Each point is reached from the start by the listed moves, each made 0, 1 or 2 times, or once backwards (-1), plus a little noise. Is the number of moves made odd or even? Then give how often each move was made.

Moves:
(1): [ 0.09 -0.03 -0.14  0.11]
(2): [ 0.42  0.17 -0.07  0.34]
(3): [-0.14 -0.11  0.10  0.03]
Start: [ 0.00 -0.08 -0.09 -0.19]
Points:
[ 0.57  0.01 -0.02  0.56] -> even (0, 2, 2)
[ 0.31 -0.19 -0.24  0.43] -> odd (2, 1, 2)
[-0.40 -0.25 -0.03 -0.54] -> odd (0, -1, 0)
[-0.57 -0.35  0.08 -0.51] -> even (0, -1, 1)
[ 0.52  0.06 -0.29  0.25] -> even (1, 1, 0)

Moves:
(1): [-0.02 -0.13 -0.08  0.11  0.02 -0.06  0.11  0.09 -0.10]
(2): [ 0.05  0.02  0.08 -0.04  0.20 -0.16  0.02 -0.01 -0.09]
(3): [ 0.18 -0.13 -0.12 -0.21 -0.07  0.05 -0.13  0.07 -0.16]
(4): [ 0.10 -0.08  0.05  0.18 -0.02 -0.08 -0.04 -0.02  0.05]
(5): [-0.10  0.00  0.16  0.10  0.02 -0.13 -0.07 -0.04 -0.13]
(6): [-0.02 -0.04  0.11 -0.13 -0.03  0.14  0.06  0.08 -0.03]
Start: [-0.16  0.12  0.02 -0.14  0.17 -0.12 -0.07  0.10 -0.06]
Points:
[ 0.30 -0.07 -0.07 -0.61  0.43 -0.33 -0.31  0.23 -0.56] -> even (0, 2, 2, 0, 0, 0)
[ 0.37 -0.25 -0.20 -0.74  0.40 -0.12 -0.06  0.46 -0.56] -> odd (1, 2, 2, 0, -1, 1)
[-0.21 -0.21  0.05 -0.36  0.33 -0.27  0.05  0.40 -0.73] -> odd (2, 1, 1, -1, 1, 1)
[ 0.18  0.05  0.23 -1.19  0.36  0.06 -0.24  0.29 -0.57] -> even (-1, 2, 2, -1, 0, 2)
[-0.47 -0.08  0.41 -0.20  0.38 -0.30  0.21  0.39 -0.71] -> even (2, 1, 0, -1, 2, 2)
[-0.08 -0.23  0.46  0.59  0.62 -0.96  0.01  0.14 -0.58] -> even (2, 2, 0, 2, 2, 0)

Moves:
(1): [-0.05 -0.02 -0.03  0.18  0.02  0.32 -0.17 -0.02 -0.05  0.01 -0.01  0.00]
(2): [ 0.08 -0.14 -0.23 -0.09 -0.34  0.12  0.18  0.25 -0.01 -0.25 -0.13 -0.02]
(3): [ 0.09  0.04 -0.03  0.18 -0.08 -0.02  0.16 -0.17  0.01  0.06  0.08 -0.02]
(4): [ 0.04  0.07  0.08  0.12 -0.07 -0.05  0.08 -0.10  0.12 -0.18  0.22  0.04]
(5): [ 0.01 -0.10 -0.18  0.09  0.19 -0.12  0.02  0.20  0.21 -0.17 -0.24 -0.01]
(6): [ 0.14  0.02 -0.02  0.06  0.12  0.07  0.18  0.13 -0.14 -0.04 -0.07  0.23]
(7): [ 0.12  0.02 -0.11 -0.08 -0.08 -0.04 -0.09 -0.15  0.06  0.07 -0.14  0.14]
(8): [ 0.08 -0.18  0.08  0.14 -0.21 -0.08  0.07  0.14  0.03  0.02  0.06  0.09]
(9): [-0.15 -0.21 -0.05 -0.08  0.17  0.11 -0.06 -0.05  0.24  0.14  0.09  0.14]
Start: [-0.10  0.18  0.10  0.03  0.05  0.10 -0.04 -0.18 -0.03  0.18  0.06 -0.15]
Points:
[ 0.64  0.35  0.49  1.38 -0.76  0.59  0.68 -0.38 -0.55 -0.04  0.70  0.36] -> even (2, 0, 2, 2, -1, 2, 0, 2, -1)
[ 0.30  0.51 -0.24  0.81 -0.06  1.02  0.55  0.00 -0.74 -0.24 -0.09 -0.13] -> even (2, 1, 2, 0, 0, 2, -1, -1, -1)
[ 0.00  0.39  0.47  0.45 -0.19 -0.30 -0.14 -0.53 -0.13  0.41  0.31 -0.45] -> odd (0, -1, 1, 0, 0, -1, 0, 1, -1)
[-0.26 -0.36 -0.20  0.44  0.29  0.64  0.35  0.27  0.67 -0.44  0.35  0.25] -> odd (1, 1, 0, 2, 1, 1, -1, 0, 2)
[-0.65 -0.18 -0.14 -0.31  0.66  0.20 -0.46 -0.24  0.87  0.06  0.15 -0.15] -> odd (0, 0, -1, 1, 1, -1, 0, -1, 2)

Moves:
(1): [ 0.12  0.11 -0.14  0.33  0.12  0.26 -0.10 -0.02 -0.03 -0.10 -0.21  0.14
 -0.39 -0.17]
(2): [ 0.06  0.07 -0.10  0.19  0.05 -0.02  0.16  0.10 -0.09 -0.03 -0.37  0.16
 -0.17 -0.32]
(3): [-0.10  0.01 -0.12 -0.07 -0.05 -0.02 -0.14 -0.09  0.06 -0.13  0.15  0.02
  0.18 -0.04]
(4): [ 0.02 -0.06  0.00  0.03  0.08 -0.03  0.09 -0.10  0.06  0.04 -0.01  0.03
 -0.06 -0.02]
(5): [-0.03  0.08 -0.18 -0.08  0.05  0.02  0.01  0.07  0.10  0.05  0.08  0.13
  0.04  0.12]
(6): [ 0.01  0.05 -0.05  0.03  0.00 -0.10  0.07  0.00 -0.21 -0.04 -0.15  0.15
 -0.10  0.05]
(7): [ 0.00  0.12 -0.03  0.04 -0.03  0.05  0.07 -0.08 -0.23 -0.06 -0.12  0.14
  0.19 -0.12]
(8): [ 0.10 -0.05 -0.14  0.13  0.04  0.05  0.02 -0.02 -0.03  0.03 -0.08 -0.06
 -0.08 -0.09]
(9): [ 0.05  0.00  0.15 -0.10  0.11 -0.19  0.00 -0.12  0.08  0.10 -0.04 -0.41
  0.06  0.03]
(10): [ 0.03 -0.08  0.00 -0.15  0.09 -0.07 -0.09 -0.05  0.07  0.15  0.00 -0.11
  0.22 -0.01]
(11): [ 0.01 -0.01  0.07 -0.18 -0.16  0.14 -0.10 -0.19  0.01 -0.20  0.14 -0.09
  0.09 -0.10]
Start: [-0.02  0.11 -0.19 -0.02  0.09  0.06  0.02 -0.03 -0.01 -0.18 -0.03  0.00
  0.11 -0.06]
Points:
[ 0.32  0.39 -0.92  0.20  0.27  0.69  0.13 -0.32  0.09 -0.45 -0.60  0.37
 -0.02 -1.16] -> even (1, 2, 0, 1, 2, -1, 1, 1, 0, 1, 2)
[ 0.15 -0.05 -0.02 -0.85  0.12 -0.13 -0.08 -0.26  0.18  0.27  0.21 -0.83
  1.25 -0.07] -> odd (-1, 0, -1, -1, 1, -1, 1, 1, 1, 2, 1)
[ 0.14  0.31 -0.10 -0.58 -0.20  0.05 -0.19 -0.73 -0.75 -0.49  0.01 -0.40
  0.89 -0.13] -> odd (0, -1, 0, -1, 0, 2, 2, 1, 1, 1, 2)
[ 0.43  0.55 -0.54  0.80  0.48  0.05  0.40  0.03 -1.01 -0.02 -1.27  0.23
 -0.42 -0.36] -> odd (1, 0, -1, -1, 0, 2, 2, 2, 1, 0, -1)
[-0.01  0.17 -0.10 -0.15 -0.08  0.12 -0.16 -0.08  0.34 -0.54  0.14 -0.57
  0.02 -0.34] -> even (0, 1, 1, -1, 0, -1, -1, 0, 1, -1, 1)
[-0.03  0.71 -1.27  0.31  0.18  0.53 -0.45 -0.19 -0.41 -0.64 -0.13  0.74
 -0.11 -0.03] -> even (2, -1, 2, -1, 2, 2, 1, 1, 0, 0, 0)

Moves:
(1): [-0.13 -0.05 -0.18 -0.07  0.04 -0.05  0.09  0.18 -0.02  0.03  0.10  0.08
  0.07  0.12  0.34]
(2): [-0.16 -0.18 -0.15  0.29 -0.04  0.25  0.14  0.26  0.02 -0.13  0.00 -0.05
  0.03 -0.08  0.04]
(3): [-0.06  0.17 -0.16  0.18 -0.21  0.27  0.16  0.12  0.03 -0.07 -0.15 -0.23
 -0.07  0.12  0.09]
(4): [-0.04 -0.03 -0.04 -0.04  0.09 -0.06  0.14  0.00  0.08  0.12  0.00  0.14
 -0.07 -0.01 -0.01]
(5): [ 0.03 -0.06 -0.34  0.09  0.04 -0.11 -0.03  0.21  0.04 -0.06  0.05 -0.05
  0.12 -0.05  0.33]
(6): [ 0.17  0.06  0.06 -0.07  0.26 -0.02  0.28  0.08  0.15  0.17  0.03  0.17
  0.18  0.15  0.22]
(7): [ 0.09 -0.19 -0.02 -0.25  0.01 -0.03 -0.03 -0.02  0.09  0.03  0.08 -0.21
  0.00  0.05 -0.03]
(8): [ 0.01  0.05  0.05 -0.04  0.06  0.04 -0.13  0.06 -0.06  0.06  0.06  0.11
 -0.05 -0.31  0.12]
(9): [ 0.00 -0.15  0.22  0.04  0.01 -0.25  0.13  0.00  0.06 -0.01  0.03  0.06
 -0.05 -0.07  0.18]
(10): [ 0.03 -0.02  0.04  0.11 -0.09  0.17 -0.02 -0.09  0.03 -0.13  0.01  0.00
 -0.21  0.07 -0.12]
(11): [-0.09  0.13  0.03  0.21 -0.07  0.17 -0.11 -0.11  0.12  0.06 -0.15 -0.07
  0.12 -0.19  0.13]
(12): [-0.01  0.03  0.02 -0.09 -0.18 -0.19  0.46 -0.09 -0.22 -0.08  0.08 -0.08
  0.03  0.16  0.10]
(13): [-0.12  0.18 -0.09  0.07  0.04  0.09  0.01 -0.08 -0.22 -0.11  0.05 -0.13
 -0.15  0.18 -0.03]
(14): [-0.06 -0.10 -0.38 -0.15  0.10  0.10 -0.02  0.15 -0.10 -0.29 -0.19 -0.23
  0.37  0.03  0.11]
Start: [-0.12  0.10 -0.08 -0.18  0.03  0.06  0.17 -0.01  0.00  0.04 -0.09  0.00
  0.07 -0.02 -0.11]
Points:
[-0.84 -0.39  0.10  0.24  0.23  0.14  0.98  0.45  0.01  0.08  0.12  0.36
 -0.36 -0.32  0.44] -> even (1, 2, 0, 2, -1, 0, 0, 1, 2, 0, 0, 0, 1, 0)
[-0.73 -0.12 -0.58  0.17 -0.22  0.81  0.44  0.41 -0.66 -0.78 -0.52 -0.28
  0.35 -0.86 -0.33] -> even (-1, 2, 0, 1, -1, -1, -1, 2, 0, 0, 0, 1, 0, 2)
[ 0.16 -0.14  0.21 -0.36 -0.74 -0.10  1.11 -0.41  0.24 -0.30 -0.14 -0.92
 -0.55  0.86  0.12] -> odd (0, -1, 2, 0, 0, 0, 2, -1, 2, 2, 0, 1, 0, 0)
[-0.18  0.18 -1.09 -0.35  0.11  0.82  1.79  0.76  0.19 -0.17 -0.83 -0.57
  1.36  0.81  0.40] -> even (0, 1, 2, 1, -1, 2, 0, -1, -1, -1, 0, 1, -1, 2)
